Every row gives one point. To make a cloud, some directions were put in groups of two or more. Within a group, all points are equally far from the middle, so they leave a hole (a ring in 2 directions, a hollow ball in 3). The other directions are filled evenly. Then the cloud was stretched, turned, moved and blurred a little. Count the holes, and give their numbers of directions, smallest first.
In the rows, 128 means zero.

Cloud (22 x 3):
[[127 181 119]
 [126 101 126]
 [115 140 103]
 [ 94 116  66]
 [161 151 161]
 [139 124 131]
 [180 104 108]
 [122 159 132]
 [140 130  79]
 [110 123 136]
 [132  88 125]
 [162 122 118]
 [ 92 127  92]
 [182 118  82]
 [166 126 152]
 [166 135  84]
 [136 179 140]
 [127 134  95]
 [157 139 145]
 [146 144 160]
 [151 123  91]
 [132  99  81]]
Holes: 0

Cloud, 29 rows:
[[140 126 102  85]
 [150  71 123 132]
 [133  82 150 115]
 [150  83 145 171]
 [100 130 139 146]
 [176  91 157 140]
 [126 110 145 175]
 [161 142 104  96]
 [132 129 139  89]
 [181 107 125 111]
 [104 138 135 141]
 [ 93 116  83 113]
 [126  88  87 118]
 [ 97  79 118 121]
 [ 82 103 128 127]
 [124  78 131 174]
 [ 89  98 125 114]
 [139 117  95  90]
 [122 100 120  92]
 [ 92 103 147 145]
 [140 150 134  98]
 [170 139 114  96]
 [105 126 128 161]
 [103 106 121 172]
 [141 148 146 106]
 [143  76 104 140]
 [180 133 120 135]
 [136  86 151 174]
 [162  98 137 100]]
Holes: 1 (4)

Cloud (31 x 4):
[[153 175 177 159]
 [141  96 137 176]
 [148 137 113 159]
 [162 144 150 104]
 [143 134 158 119]
 [ 97 137  75 125]
 [ 98  92 131 119]
 [126  89 143 141]
 [150 137 146 162]
 [141 146 146 142]
 [149 102  97 141]
 [132 146 119 170]
 [ 95 142  95 105]
 [117 198 127 133]
 [ 99 118 135 170]
 [152 163 164 153]
 [125 111 101 108]
 [ 63 112 133 166]
 [142 110 115 142]
 [145 112 116 192]
 [137 161 120  92]
 [153 113 110 181]
 [ 89 121 104 190]
 [102 138  78 142]
 [109 179 104 135]
 [117 136 137 138]
 [ 95 126  93 165]
 [106 123 122 144]
 [142 161 107 139]
 [161 135 124 115]
 [158 166 122 171]]
Holes: 0

Cloud, 56 rows:
[[139 156 108 107 103 115]
 [140 148 145 179 142 103]
 [121 122 123 121 188 128]
 [107 150  80 112 131 107]
 [170 158 131 102 118 133]
 [110 120 128 160 112  91]
 [150 160 121 114 106 151]
 [147 146  95 131  95 151]
 [142  89 135 138  74 157]
 [167 120 122 156  81 130]
 [185 164 117 118 122 115]
 [177 127 147 143 182  95]
 [141 147  79 152 145 115]
 [186 102 115 147 113 123]
 [184 113 149 141 132 177]
 [161 133 174 144 121 126]
 [141 132 168 128 141 101]
 [105 135 164 163 159 138]
 [146 142 115 176 145  73]
 [136 136 128 190 130 105]
 [103 115 123 164 121  93]
 [148 123 177 160 146 126]
 [169 121 146 121 117 199]
 [137 138 105 172 155  65]
 [155 127 174 138 134 112]
 [ 99 157 123 114 150 138]
 [114 114  83 129 124 157]
 [178 103 113 152 100 148]
 [101  97 126 138 168 131]
 [ 84 146 145 143 128 133]
 [131 143 133 195 129 128]
 [146  97 166 162 152 134]
 [107 152 127 115 148 161]
 [171 158 122 116 144 148]
 [181 111  93 144 147 108]
 [159 129 167 129 150  88]
 [ 93 113  86 130 132 140]
 [137 135 155 141 181  82]
 [171 111 115 172 105 131]
 [108 162 106 153 169  98]
 [165 126  76 124 127 123]
 [158 133 179 164 118 145]
 [132 149 150 158 149  80]
 [132 147 154 141 165  74]
 [139 100 147 118 162  79]
 [105 145 142 165 136  97]
 [174 141 158 128 101 166]
 [111 148 138 126 107 118]
 [157 140 145 162  96 112]
 [144 152 126 137  84 184]
 [175 136 115 152  90 123]
 [144 146 143 160 127  77]
 [ 87 140 105 159 147 104]
 [110 103 112 176 146 120]
 [ 90  91 127 126 141 138]
 [164  88 137 145  80 161]]
Holes: 2 (2, 3)

Cloud, 86 rows:
[[154 111 123 167 127 123 100 138]
 [112 156  99 124 103 131 167 132]
 [109  85 159 135 123 159 132 169]
 [122 162 111 134 141 128 113  96]
 [123 102 116 160 102 128 183 137]
 [130 136 106 146 107 128  93 147]
 [149 129  98 119 110 126 110 124]
 [144  84 108 115 136 120 153 180]
 [156 143 103 123 127 131 145 173]
 [ 84 146 131 119 146 145 170 135]
 [ 95 117 134 148 108 120 164 183]
 [ 94  53 137 165 117 102 112 137]
 [ 93 123  96 121  93 114 139 127]
 [165 118 118 117 139 186 136 156]
 [132 138 170 111  65 105 148 142]
 [113  90 100 139 121 135 132 158]
 [162 107 161  92 135 112 148 138]
 [136 171  89 103 109  86 133 147]
 [138 125 125 137 156 130 123  69]
 [164 113 105 133 134  95 124 185]
 [130 103 129  60 121 122 205 121]
 [179 115 154 105 121 130 124 125]
 [161  63 154 125 144 117 130 126]
 [121 128 169 136 117 128  91  87]
 [106 116 153 137 124 135 199 107]
 [ 71 142 152  92 101 135 155 100]
 [119 172 153 135 108 145 121 154]
 [120 172 140 120  84 124 126 192]
 [171 138 163 158  98 141 106 118]
 [128 145 159 132 107 148 194 120]
 [106 101 161 139 161 104 148  85]
 [140 106 138 103 171 137 134 123]
 [ 89 150  96 160 115 137  96 153]
 [134 169  97 118 108 118 140 134]
 [139 117 109 102 125 128 160 131]
 [155 140  93 120 108 143 114 138]
 [113 118 141  72 136 135 189 144]
 [157 108 148 117 122 138 103 116]
 [139  96 159 139 157 150  99  96]
 [137 172 166 141 109 113 153 152]
 [ 85  84 116 160 139 114  87 189]
 [144 141 176  91  89 102 133 143]
 [113 121 104 170 102 143 111  98]
 [142 138 157 171  82 112  83 120]
 [117 164 146 114 121 145 122  57]
 [114 153 141 142 115 146  71 153]
 [ 93 116 151 157 117 135 141 119]
 [133 145 119 135 131 161  75 114]
 [105 120 109 153 124 124 194 167]
 [ 97 123  90  77 129 145  98 151]
 [106 116 123 101 103 152 141  75]
 [137 112 170  99 119 132 167 112]
 [ 76 160 118 141 155 158 149 144]
 [152  78  93 113  90 104 115 129]
 [146 167 122 125 138 134 111 128]
 [ 61 168 112 150 116 131 137 173]
 [152  76 108  65 146 147 131 160]
 [111 145 131 159 141 128  97 130]
 [ 61 148 127 150 129 106 135 158]
 [ 85 161 174 106 129 116 122  81]
 [174  98 114 106  86 135 146 129]
 [119 124 148 171 135 136 130 129]
 [124 132 116 122 136 101 119  77]
 [142  94 143 129 156 161 135  99]
 [155  94 133  94 116 152 197 115]
 [129  85 109  79 161 147 159 161]
 [122 140  98 135 100  92 114  95]
 [121 172 118 105 163 150 161 136]
 [114 164 148 128  82 107 131 167]
 [110 108 163 118 127 121 184 119]
 [135 128 156 145  52 118 149 134]
 [ 93 128  83 171 156 152 147 160]
 [ 95 124 163  81 161 150 185 191]
 [124 124 101 123 128 138  99 100]
 [109 107 112 168 144 130 151 126]
 [100  76 124 102 147 124 171 108]
 [171 118  91 119 119 116  83 165]
 [163 110 106 106 119 110  69  93]
 [128 114  96 130 159 123 155 147]
 [136  80 100 137 123 120 187 173]
 [ 94  68 144 161  88 120 126 152]
 [108 108 132 135 108 123 114 116]
 [130  73 160 187 104 158 147 131]
 [133 134 139 111 163 149 200 114]
 [160 140 170 104 142 151  90 134]
 [ 96 110  89 134 122  95 165 104]]
Holes: 0

Cloud (81 x 8):
[[115 133 156 107 116 143 115 194]
 [139 160 161 108 154 146 101 117]
 [129 167 113  73 142 126  92 137]
 [111 105 118  97 151 118 131 163]
 [162 140 126  53 113  94 133 114]
 [147 180 119 100 139  99  92  99]
 [131 146  73 119 102 114  89 148]
 [125 174 146 106 137 127  98 108]
 [118 146  89  76 120  84 122 100]
 [101  94 125 118  85 107 141 161]
 [137 133  77 125 113  66 153 152]
 [126  78 126 132 109 143 157 187]
 [106  76 162 125 111 130 160 146]
 [157 126 106  97 137  63 131 143]
 [ 92 108 143 156 142 125  96 122]
 [172 124 114 129 165  94 138 139]
 [125 136 169 110 117  95 126  89]
 [110 105 134 143 105 116  92 161]
 [139 114 179 131 110 153 156 199]
 [164 143 145  62 113  94 136 132]
 [131 166 172  96 136 128 113 105]
 [132 105  93 167 110 115 157 147]
 [152 133 135  61 143 148 122 152]
 [164  97 167 106 124 120 105 129]
 [140 131 132  62  85 149 115 134]
 [ 77 138 152 124 154 123 130 146]
 [159 117 151 113 103 184 130 183]
 [137 135 109  90  85 157 155 161]
 [119 130  92 128  87 116  99 177]
 [135 115 164 148 106 109  99 154]
 [136 146 162 138 108  81 144 150]
 [157 107 174 116 151  96 119 125]
 [167 121  74 128  95 112 127 155]
 [136 140 111  84 166  58 114  89]
 [149 158 113 102 146 110 168 150]
 [121 136 169 143 148 140 111 176]
 [176 119 118 141 147  94 135 138]
 [146 143 126  89 133  98  69 122]
 [123 148 141  96 135  57 134 105]
 [133 119 113 188 139 133 133 148]
 [155 159  90  97 104 133 152 144]
 [136 103 112  76 125  87 142 131]
 [125 118 136 149 107 127  86 128]
 [138 105  76 140 132 108 137 179]
 [179 168 141 110 132 123 132 141]
 [163 116 130  80 139  88 101 133]
 [101 132 119 162 169  97 110 119]
 [149 149 141  89 166 143 122 101]
 [124 131 129  71  92 118 124 176]
 [ 99 151 116 133 117 120 173 164]
 [128 144  88  82 119 148 122 173]
 [ 86 141 126 121  91 133 115 178]
 [109 134 125 166 171  85 118 123]
 [ 84 115 166 122 115 157 158 151]
 [ 97 125 131 156 102 170 157 166]
 [ 98 149 178 122 116 136 103 152]
 [120  99  90  88 125 112 110 137]
 [170 156  94  68 105 121 137 134]
 [151 148 178 103 119  90 127 115]
 [138  92 171 145 135 108 151 163]
 [140 147 108  66 105  96 148 160]
 [127 100 154 122 146 156  89 132]
 [133 168 136 139 152 105 159 146]
 [155 163 146 127 131  91 100 109]
 [172 132 116 116 137 139 147 187]
 [102 123 150  75 101  99 126 118]
 [131 128 133  58 139  76 118  89]
 [169 108 132 134 132 119 143 114]
 [129 108 170 108 142 127 173 143]
 [134 151  75 115 149 143 125 146]
 [118 115  89 115  80 120 111 171]
 [113 118 117 186 118 143 171 187]
 [161  92 141  99 117 132 100 139]
 [ 96 129 145 107 156 152 104 121]
 [179 141 120 124 119 109  94 126]
 [120 171  65 107 114 110 116 151]
 [107 111 123  82 160 119 125 139]
 [152 127 147 103  71 146 148 151]
 [181 164 127  92 122 123  96 125]
 [169 127 136  96 162 138 139 111]
 [116 111 162 122 128 106 134  84]]
Holes: 2 (2, 6)
